Every row gives one point. To make a cloud, some directions were put in groups of two or more. Within a group, all points are equally far from the middle, so they leave a hole (a ring in 2 directions, a hollow ball in 3). The other directions are filled evenly. Then the cloud was stretched, turned, moved and blurred a little. How many holes are there, and how many directions does each take, smallest first?
In the rows, 128 means zero.

Cloud (22 x 3):
[[134 146 142]
 [100 123  80]
 [111 137 168]
 [ 85 145  87]
 [155 140 134]
 [176 124 138]
 [154 120 164]
 [112 123 156]
 [108 142  84]
 [ 92 118 133]
 [ 87  91  98]
 [100 152 137]
 [128 167 154]
 [ 93  70 107]
 [150 154  80]
 [154 149  88]
 [123  89  64]
 [150 115 104]
 [106  84  89]
 [152 169  98]
 [ 99 144  70]
 [128 132 120]]
Holes: 0

Cloud (27 x 4):
[[171 124 141  91]
 [142 104 116  73]
 [125 105 145  65]
 [136 173 141 124]
 [111 127 133 190]
 [104 150 186 119]
 [113 169 153 115]
 [153 119  94  89]
 [151 108 174  93]
 [171 154 125 110]
 [ 88 145 109 123]
 [134 162 103 110]
 [104 140 194 134]
 [175 139 143 155]
 [165 107 128 173]
 [124 133 140 192]
 [ 69 116 132 105]
 [145 101  88 101]
 [120 124 113 186]
 [152 146  95 102]
 [126 173 145 119]
 [180 130 145 122]
 [104 148  97 127]
 [116 170 154 119]
 [173 104 146 154]
 [130  64 137 143]
 [137  91 100  88]]
Holes: 2 (2, 2)

Cloud (48 x 6):
[[116 150 168 124 128 123]
 [ 96 165 126 139 107 138]
 [ 98 147 146 153 125 105]
 [127 155  83 154  83  92]
 [120 156 105  55 121  99]
 [130  82 114 150 116  85]
 [151 136 110  88 127 121]
 [100 131 158 156 108 110]
 [130 196 142 131 129  73]
 [165 161 118 142  93 189]
 [149 115 169 175 106 107]
 [130 121  72 139 107 198]
 [160 104 145 102 118 167]
 [118 158 107  95 101 154]
 [127 100 111 128 108  77]
 [155 159 145 122 131  92]
 [154 170 110 117 154 180]
 [137  83 170 130  94 150]
 [110 182 169 162 132 136]
 [132 101 133  96 164 109]
 [ 81 110 132 160 148 112]
 [139 136  71 105  94 164]
 [164 131 101 142 136 104]
 [129 125 148 123  73 103]
 [103 153  99 135  90 168]
 [113 102 181 140  81 145]
 [110 108 112  98  98  82]
 [169 185 141 136 108 115]
 [160 132 133 154 157 167]
 [129 133 140 161  61 144]
 [126 192 138 159  81  83]
 [110  99 151 107  83 156]
 [114 136 176 112 148 103]
 [ 98 121 114 165 102  57]
 [135 156 113  55 120 137]
 [156 135  93  90 122 120]
 [144  97 152 168 124 137]
 [135 173 133 122 132 106]
 [128 145  92  81 117 104]
 [123 208 160 169  95 109]
 [ 78  78 119 158 115  86]
 [124 130 174 116 120  94]
 [128 153 131 131  46 101]
 [136  95  90 118 100 138]
 [142  95 129 163  98  90]
 [156 105 126 155  86 123]
 [117 107 122 163 167 136]
 [129 153 154  76  85 100]]
Holes: 0

Cloud (83 x 8):
[[168 156 150 190 128 146 128 151]
 [133 163  98 155 133 163 103 134]
 [133 142 209 163 121 140 168 124]
 [151 177 114 140 165  96 148 119]
 [140 182 112 119 106 113 110  97]
 [137 143 152 101  74 130 139  89]
 [123 132 148  75 145 174 134 162]
 [123  88 123 132 159 143 175 164]
 [154 137 134 155 140 120 135  70]
 [ 95 159 130  86 160 115 109 144]
 [143 152 123  74 160 118 123  79]
 [148 169 138  81 118 115 139 153]
 [ 88 149 132 141  84 185 159  82]
 [111 160 191 181 141 165 118 124]
 [ 86  98 162 142 155 155 176 141]
 [143 167 147 107  83 140 125 151]
 [ 75 153 104 162 108 103 174  98]
 [164 108 157 130 156 152 175 152]
 [113 134  81 167 132 137 191 131]
 [120  67  89 130 138 121 128  96]
 [163 134 163 148  86 140 138 174]
 [114 155 105  63 121 160 141 132]
 [111  82 133 124 128 177 129 133]
 [123 114  99  97 148  74 143 142]
 [136 160 188 142 114 105 109 123]
 [114  94  99 158 139 100 146  65]
 [139 174 142 176 111 158 158  83]
 [116 152 152  75 122 155 160  74]
 [149 167 114 109 177 106 151  89]
 [ 84 120 149 139  91  89 129 161]
 [154  96 118 156 105 101 124 118]
 [153 122 116 123 153  83 130 174]
 [128 161 181  99 155 138 166 108]
 [ 88 137 180  83 162 127 116 141]
 [130 144 151  57 129 137 141  97]
 [148 164 121  72 161 110 124 106]
 [166  96 156 173 118 142 143 143]
 [130 163 170 149 114 120 143  83]
 [ 96  99 152 124 168 114  94 128]
 [ 91 159 172  94 179 123 118 145]
 [ 86 153 131 111  71 149 131 110]
 [ 98 130  97 167  95 188 151  92]
 [ 98  83 158  91 135  97 151 148]
 [138 125 137 123  59 119 166 112]
 [ 97 172 151 101 104 149 132 165]
 [ 91 145 139 102 175 131 123  93]
 [141  95 139 169 106  97 116 169]
 [100 150 131 149 144  70 153 147]
 [ 85 146  79 124 161  92 158  98]
 [131 194 156 159 150 173 149 160]
 [100 140 142 161  87  95 178 102]
 [155 126 137  96 170 149  96 124]
 [116 173 180 134  82 166 144 140]
 [137 155 164 122 163 136 178  95]
 [157 127 110 106 169  83 136 132]
 [ 90 150 161 118 119 166 150  73]
 [110 108  76 113 149 163 163 132]
 [106 204 149 152 122 147 141 113]
 [123 103 150 142 151 156  82 134]
 [145 125 113  57 128 164 129  99]
 [104 107  77  74 135  87 157 106]
 [139 125 124 142 143 189 122  90]
 [160 128 146  75 145 105 138 157]
 [166 169  84 106 127 116 121 116]
 [166 134  74 134 109 118 150 131]
 [132 156 185 122  97 122  96 141]
 [ 68 146 134 167 106 107 153 113]
 [139  65  97 115 117 110 142  99]
 [133 196 135 150 118 111 147  99]
 [117 152 143 164  95 100 174  86]
 [161 168 114 178 121 150 162 121]
 [128  67 147 153  97 128 141 155]
 [134 130 108  96 138  72 148 143]
 [118 105 147 185 144 107 155 101]
 [123 106 107 170  76 144 185 116]
 [136 149 181 141  87 163 167 113]
 [167 122 135 123 143 180 155 103]
 [165 135 145 132  87 124 117 150]
 [107  95  86  95 167 104 123 115]
 [153 132 129 146 146 137 182 175]
 [105 120  93 138 143 149 187 147]
 [107 112 129  96 157  73 157 120]
 [113  97 159 159 106 137 193 112]]
Holes: 3 (2, 2, 3)

Cloud (87 x 9):
[[179 174 129 124 113 149 166 107 142]
 [149 119  81 142 148 142 157  87  47]
 [119 107  71 113 159 131 110 167 147]
 [ 91 123 153 122 151 120 118 141 115]
 [106 193  97 127 131 124 129 116 145]
 [149 159  72  81 152 115 147 151  88]
 [180  85 119 100 143 163 114 121 111]
 [113 132 157  73 131 167 125 145  87]
 [148 123 167 118  98 134 124 181 152]
 [ 82 176 108  82  94 134 149  83  99]
 [163 140  98 114 179 177 162 134 109]
 [ 75 149 135  89  73 151  66 124 134]
 [ 98 149  75 123 155 131 109 104 132]
 [105 123 109 126 127 194 124 156  99]
 [162  83  71 126  87 146 112 161 145]
 [144 127  98  96 163 143 114  80  79]
 [ 75  84 122  70 145 155 127 108 102]
 [129 132  96  72 110 174  74 112  85]
 [ 98 174 133  90 118 145 158  72 108]
 [111 124 110 169 155 103 113 145 109]
 [146 143 117 102 125 169 154  97 167]
 [118  78  95  84 150 123 135 147 106]
 [115 168 120 148  82 122  90 122 102]
 [159 151 112 138 111 157 160 190  95]
 [ 94  91 117 142 160 132 139 113 155]
 [111 137 126 143 131 154  73  95 123]
 [162 105  72 127 191 148 104 116 135]
 [169 102 122 156 126 166 113 105 106]
 [144 118  93 154 169  98 126 156  72]
 [110 154 133 146 136 116 107 150  97]
 [140 139 149 130 121 166 108 133 103]
 [ 87  97  96  92 169 117 117 134  81]
 [158 120 128 112 165 144 167 122  86]
 [156 115  84 124  75 152 144 133 142]
 [151 110  98 102 168 155  97 126  75]
 [156 116 139 116 124 136 170 110  83]
 [104 136 137  95 128 183 119 140 164]
 [162 192 127 115 155 156 156 103 158]
 [113 113  93  66 148 117 162 143 160]
 [ 74  99 137  70 137 174 126 100 109]
 [119 100  64 111 105 165 100 126  74]
 [149 146 143  94 106 124 154 100  63]
 [ 97 149 169  80 121 151 138 106 107]
 [159 127 109 113 117  75 156 142 111]
 [137 150  82 149 180 135 144 176  84]
 [165 121 160 109 178 135 143 125 136]
 [148 119  61  89 120 111 171 158 115]
 [152 145 161 128 143 125 161 111  85]
 [ 84 175 125 114 118  71 120  70  85]
 [175 175 111  93  54 145 142 116 121]
 [176 122 120 140 163 106 136 165 121]
 [ 90  70 130 123 114 158 143 127  81]
 [ 64 135 129  86  88 135 100 100 116]
 [143 135 111 120 152 155  91 130 186]
 [126 116 117 101 159 156 191 116 169]
 [106 134 119 126 166 119 162 136 184]
 [ 83 161  75 145 164 114 138 142 102]
 [137 114 114 110 146 180  91 175 105]
 [136  98 110 139 171  95  99 131  98]
 [151 123  88 112 109 108 170 108  83]
 [114 171 133  81 159  90 146 100  73]
 [148 174 102 122 159 125 116 134 178]
 [130  90 140 130 167 160 163 105 168]
 [105 175 108 103 106 152 100 148 140]
 [103 169 131  89 154 110  72 128 112]
 [168 179 120  57 140 118 149 139 120]
 [117 134 134 163 109 120 179 121 116]
 [102 164 140 101 159  88 170 106 150]
 [121 138  55  90 132 167 112 126 109]
 [120 144  83 155 127 133 133  91 111]
 [175 115  61 134 107 139 145 136 109]
 [141 129 110 110 182 139 180  99  74]
 [149 115 115  90 155 107 119  82 118]
 [192 137 105  77 139 138 163 142 128]
 [ 91 112 104  91 107 128  85 130 147]
 [ 87  99 136  99 119 124 140 120 102]
 [134 135 132  62  99 111  99 111  73]
 [151 144  94 127 110 174 121 153  82]
 [171  75 136  99 177 140 128 159 137]
 [178 155  85 105 148 134 151 106 104]
 [118 159 127 138 165  97 100 125 133]
 [143 154  94  99 138 164 168  95 109]
 [144 123 119  74  84 115 109 107  82]
 [139  92  95 139 162 118  85 141  74]
 [157 131 115  74 177 108 119 119 146]
 [126  81  88  98 110 134 119 127  44]
 [111 123 148 133  89 112 109 146 154]]
Holes: 1 (4)

Cloud (106 x 9):
[[111 144 136 103 112 119 150  82 197]
 [112 100 118  99 148 113 103  55 135]
 [ 96 163  95  99  96  90 127 139 166]
 [103 170 102  96 169 149 143  90 147]
 [143 107 138  76 148 176 130  75  98]
 [124 105 130  79 103 113 117  58 149]
 [ 97 161 134 152  86 113  97 141 178]
 [126 141 108  71  93 109 144  99 165]
 [174 124  85 132 129 151 149 150  82]
 [123 106 112 105 132 165  70 113 122]
 [193 122  95 135 112 126 135 142 144]
 [133 155 124  89 121 119 169  72 148]
 [ 74 124 180 136 116 134 109 100  99]
 [108 149  86 173 129 138  83  91 131]
 [ 75 175 159 123 121 108 110 118 128]
 [139  94 103 115 118  91  77 117 126]
 [ 97 149  98 188 121 115 113  83 147]
 [142 199 107 118 120 142 114  94 166]
 [136 131 134 175 122 122  84 149 147]
 [115 150 107 101 119 138  91  81 185]
 [109 118  92 115  99  67  97  94 166]
 [ 62 121 124 116 165 130 128  92 136]
 [106 135  99 165 131 138 155 142 150]
 [ 81 118 157 104 102 113  90 136  78]
 [118 184 146 120 101 136 137 105 182]
 [ 98  87 136  73  74 122 126 154 117]
 [152 116 149 114  64 147  99 158 131]
 [105 115 113 104 100  64 104 101 177]
 [ 96 150 149 106 118 136 121  46  97]
 [113 163  76 160 100 120  89 105 174]
 [134 113  74 101  95 111 145 101 158]
 [138 139 154 153  64 134 157 118 123]
 [ 99 167 133 106 129 125 166  94 171]
 [175 127 168 148  88 153 105  92 117]
 [ 95 116 145 116  64  75  84 126 119]
 [102 150 147 139  74 120  82  64 129]
 [ 71 120 173 139 109 101 124  74 137]
 [118 117 105 172 140 110 114 165 102]
 [110  98 153 150  81  82 125  76 152]
 [132 127 138 135 109 192 138 112  83]
 [137 132  90 118 121 126 181 103 116]
 [128 174 135  85 119  78 139 117 145]
 [100 168 164  94 125 106 165 100 121]
 [ 92 123  78 137 122 108 115 168 123]
 [ 92  76 133 102 150 131 143 137 137]
 [ 96 127 101  95 164 110 160 155 116]
 [ 98 166 116 128 138 138 108 144  81]
 [121 138 179 137 134 158 118 119  66]
 [168 129 151 167  71 106 117  88 115]
 [125 114 111  90 136 125  86  81  76]
 [ 76 143 133 142 152  99 154  91 118]
 [122 138 142  88 161  95 143 158 121]
 [ 75 125  93  84 155 126 134 111 150]
 [135 155 146 148 109 126  70  61 122]
 [128  84 135 111 154  93 108 118  81]
 [ 91 137 134 161 130 135 142 140 160]
 [135 105 169  76 101 112 163 133 123]
 [154 139 108 150 133  82 112 165 125]
 [173 165  72 133 131 133 103 142 140]
 [144 100 170 100 130 153 136 119 151]
 [ 74 129 145 105  97 131  98  63 119]
 [ 97 110 144  66 115 143 169 121 120]
 [157 130 156  94 105 114 154  73 139]
 [103  96 106 132 125 135 137  64 158]
 [157 142 171  99 102 142  96 126  79]
 [121 167 127 156 117 133 126 171 104]
 [131 101 165 101  94  75 123  82 115]
 [123 143  90  77 166 150 127 150 114]
 [114 148 111  79  88 125 144 117  93]
 [ 83 147 133  98 121  61 127 132 154]
 [102 125 174  99  93 105 139  54 120]
 [128 176 152 129  92 139 130 157 110]
 [ 70 100 165 117 126 139 129  79  99]
 [ 98 132  98 113 166  91 122  66 114]
 [ 92 129 128 104 117 152  94  66  89]
 [155 166 157 148  95 138 110  54 118]
 [150 185  96 125 141 169 115 106  96]
 [102 107  90 118 107  87 111  81  95]
 [156  91 113 143  83  95  82 118 133]
 [129 154 109 116 103 165 124 122  69]
 [167 150 115  93  80 144 101  97 131]
 [107 142 165  87  67 144 126 118 106]
 [148 124 159 139 157 168 136  99  63]
 [120 144 135 121 163 131  75  71 126]
 [140 172  96 132 162 152  86 122 136]
 [144 130  72 143 127 114 147  97 179]
 [124 180 115 148  88 150 144 123 148]
 [133 119 182  81 122  96 130 110  82]
 [ 71  87 145  83  96 104 103 141 121]
 [152 134  66 152 143  91 106 123 148]
 [ 99 123 120 122 190 130 114  70 109]
 [105 128 160 174  89  83 128  86 123]
 [117 109 116 168  73  85 117  73 134]
 [152  94 113  91 126 132 137  70 137]
 [146 108  71 119 126 144 163 136 117]
 [ 58 123 148 103  96 120  96  89 128]
 [114  98 115  69 155 168 147 112 125]
 [ 87 138 145 108  77  75  85 100 121]
 [128 188 159 129 104 129 123 144 143]
 [140  91  90 104 110 132 144  99  80]
 [111 128  90 113 105  90  74  88 148]
 [182 144 101 120  86 126 106 101  95]
 [110 136 131 156 115 116  95 161  78]
 [158 104  98 113 115 144 142 145  57]
 [170 124  88 145 143 123 131 168 136]
 [172 112  95 130 106 107 134 117 173]]
Holes: 3 (3, 3, 3)
